Each row is a point. To make a cloud, some directions were put in groups of two or more. Within a group, all points are equally far from the middle, so they leave a hole (a ring in 2 directions, a hollow ball in 3). The other directions are filled evenly. Then the cloud was stretched, turned, moved and blurred a little. How many holes are there, and how many directions does each take, smallest first?
(in the rows, 128 means zero)

Cloud (13 x 2):
[[170  89]
 [116 174]
 [172 111]
 [161  62]
 [169  83]
 [120 180]
 [107 103]
 [163 163]
 [165  70]
 [172 113]
 [166  75]
 [172 118]
 [105 124]]
Holes: 1 (2)

Cloud (19 x 3):
[[161  73 128]
 [154 130  71]
 [139 185 119]
 [122 156  79]
 [173 103 162]
 [ 88 103 183]
 [182 119 156]
 [125 189 128]
 [177 149 162]
 [171 134  83]
 [169 154 174]
 [156 107  71]
 [ 73 150 122]
 [165 140 184]
 [105 130 205]
 [102  87 176]
 [164 168 107]
 [ 91  99 182]
 [107 191 148]]
Holes: 1 (3)

Cloud (30 x 4):
[[132 124 154  65]
 [182 153  88 143]
 [124 125 123  48]
 [164  92  86 123]
 [145  78 171 161]
 [182 154  83 135]
 [141 123 156 199]
 [167 144 147 190]
 [209 130 136 155]
 [140 137 107  46]
 [ 68 110 162  74]
 [ 95 175 154  79]
 [169 159  85 125]
 [ 84 129 121 114]
 [142 136 143  57]
 [165 161 144  66]
 [206 139 143 148]
 [129 108 172  94]
 [104 114 199 162]
 [160 144 151  74]
 [177 170 165 146]
 [142 109  88  78]
 [127 106 152 200]
 [ 99 104 200 153]
 [104  86 129 173]
 [ 70 102 136  78]
 [132  68 166 182]
 [193 110 145 150]
 [146 110 170 105]
 [178 149 103 166]]
Holes: 2 (2, 2)

Cloud (56 x 6):
[[200  90 153 158 171 193]
 [117 137 105  85 162  79]
 [128  93  95 108 114  93]
 [128 149 142  79 198 139]
 [147 167  84 132 142 107]
 [141 112 100 171 163 142]
 [123 185 113 104 136 187]
 [201 166 171  99 147 161]
 [210  80 165 162 183 161]
 [105 175  89 119 147 173]
 [164 146 110 134 145  78]
 [174  62 160 104 170 152]
 [116 213 128 163 125 114]
 [149 178 122 182 121 126]
 [131 156 201 145 189 176]
 [ 95 128 116 135 108 177]
 [163 124 185 127 134  72]
 [ 68 111 130 150 183 132]
 [101  57 117 116 135 128]
 [151  68 139  91 154 133]
 [156 160 131 126 123  66]
 [ 93 205 132 108  97 141]
 [148  83 196 111 146 120]
 [111 151  99 128 146 193]
 [ 44 107 142 109 128 110]
 [114 174  90 145  83 116]
 [172  56 180 123 196 156]
 [195 180 164 119 201 152]
 [209  93 182 159 155 121]
 [120 124 118 136 110 186]
 [193 176 147 111 139 191]
 [120 190 157 172 166 145]
 [118 181  75 110 132 137]
 [115 122 168 134 181  61]
 [193 157 161 138 126  91]
 [149 195 111 159 149 131]
 [ 78 170 129 172  85 116]
 [ 97  95 124 102 181  69]
 [150 170 151 101 209 144]
 [130 176 199 155 185 145]
 [116  73 178 134 122 129]
 [121 116 191 154 200 166]
 [166  74 197 168 180 116]
 [227 141 180 131 148 141]
 [190 153 155 115 109 125]
 [128 195 172  96 118 135]
 [123  60  96 123 161 139]
 [161 142 193 125 211 115]
 [169 212 154 165 140 136]
 [104  59 117 100 145 105]
 [106 131 206 132 130  87]
 [153 134 197 133 200  97]
 [ 63 131 120 123 150 168]
 [172 104 179 144 136  75]
 [203 109 153 164 161 108]
 [153 128 109 161 110  88]]
Holes: 2 (3, 3)
